Each row is a point. Each table stands for the endless flat space through its points: a line for two points, a plane for three, and so on. The two share one point or none. Which?

First (2 x 3)
[[-67   4 -26]
 [-27  -8 -34]]
Second (2 x 3)
[[-11  -1 -11]
 [-29  -9 -23]]
They share: no point

First (3 x 4)
[[ 35 -20  -7 -18]
 [ 34  14 -35 -17]
 [ 31 -13 -14 -14]]
Second (2 x 4)
[[ 13  26 -54 -11]
 [ 48 -19  -9 -11]]
They share: no point

First (2 x 6)
[[ 10 -22  58  42 -11  -6]
 [  6 -25  48  36  -4  -3]]
Second (2 x 6)
[[-28 -37  23  54 -27   6]
 [-18 -34  28  46 -17   4]]
They share: [  2 -28  38  30   3   0]

First (3 x 8)
[[-37 -30  15  16  16  38  31 -15]
 [-63 -42  26  18  18  68  33 -12]
 [-19 -26  13  10  10  16  33 -11]]
Second (3 x 8)
[[-33 -38  22   7  15  45  51  -5]
 [-25 -46  36  21  23  51  61  13]
 [-28 -44  37  23  17  41  46  12]]
They share: [-36 -36  23   9   9  35  36  -6]

First (5 x 9)
[[-22   9   7  34  12   1 -11  55 -20]
 [-11  19  20  12  -7 -15   6  61 -19]
 [-15  41  40  -8 -43 -23  46  69 -17]
 [-47  31  18  45 -17  19  34  59  -8]
 [-28  14  10  77   8  12  15  32  13]]
Second (3 x 9)
[[ -9 -10  57  51 -25 -14  47  55 -15]
 [-11   8  45  41 -11 -20  29  45  -5]
 [ -6   1  43  37 -27 -14  32  42 -16]]
They share: no point

First (6 x 11)
[[ 53  -9  -4 -48 -31  43  10  11 -28 -37 -10]
 [  8 -28   5 -23  56  50 -10  51  16 -36 -27]
 [  4 -17  18 -25  38  64  28  33   4 -36 -19]
 [-17 -39   9 -27  14 -13 -22  52   0  -5  -3]
 [ 69 -46 -11  -7   1  48 -15  -4 -29 -44  -6]
 [-15 -58   0 -13  51  40  38   9  -4 -60 -39]]
Second (3 x 11)
[[  4 -33  -2 -30  21  30  -1  35  14 -37 -21]
 [-14 -56 -31 -10  15  10 -34   5 -15 -32 -10]
 [ -2 -42  -9 -34  11  30  -4  29  23 -42 -24]]
They share: no point

First (5 x 12)
[[ 30  27  32 -79  21  -1   0   3  16 -22 -14 100]
 [ 38  23  50  -6   0   5   8   4  -4 -50  13  37]
 [ 54  52  67 -66  -2  21 -23  21 -14   5   5  82]
 [ 15   5   3 -23  20 -41  50 -18  52 -82 -12  46]
 [-12 -25 -14  -7  51 -25  32 -23  20 -98 -26  16]]
Second (6 x 12)
[[ 33  39  -6  17  57   3 -21  12  26 -38 -30  -3]
 [ 50  33  72 -40  17 -34  22  49 -24 -54  19  59]
 [ 27  56  83 -42  53  21  24  -6   9  -2 -22 -18]
 [ 38  47  54 -89 -76 -24  28 -47  29 -36 -48  80]
 [ 18 -16  11 -48   6  14 -30   2 -24 -54  -4  70]
 [  0  23  56 -64  -5   2 -21 -24  14 -44  11  64]]
They share: no point

First (5 x 14)
[[ 54  34 -14   5 -15   7  -6 -24 -14  38  -8 -72 -30  40]
 [ 55  40 -22  19 -20  11 -14 -13  -4  38   2 -64 -19  28]
 [ 38  34  -5 -17   4   6 -21 -12 -29  17 -34 -65 -11  26]
 [ 32  35 -11 -21   7   2 -62   0 -30  15 -42 -32  15  -7]
 [ 50  26 -29  29 -32  19 -11 -24  21  34  15 -45  -8  14]]
Second (4 x 14)
[[ 29  12  -9  -4 -23   5 -63  -6  -1   2 -37 -23  30 -30]
 [ -4   4 -20 -25  27   6 -11 -45 -15  25 -15 -20   1  18]
 [ -4  -4 -10 -25  20  13 -13 -36  -5  15 -20 -32   5   0]
 [  4   4  -8 -25 -17   2 -51   3  -3  17 -39 -28  25 -34]]
They share: no point
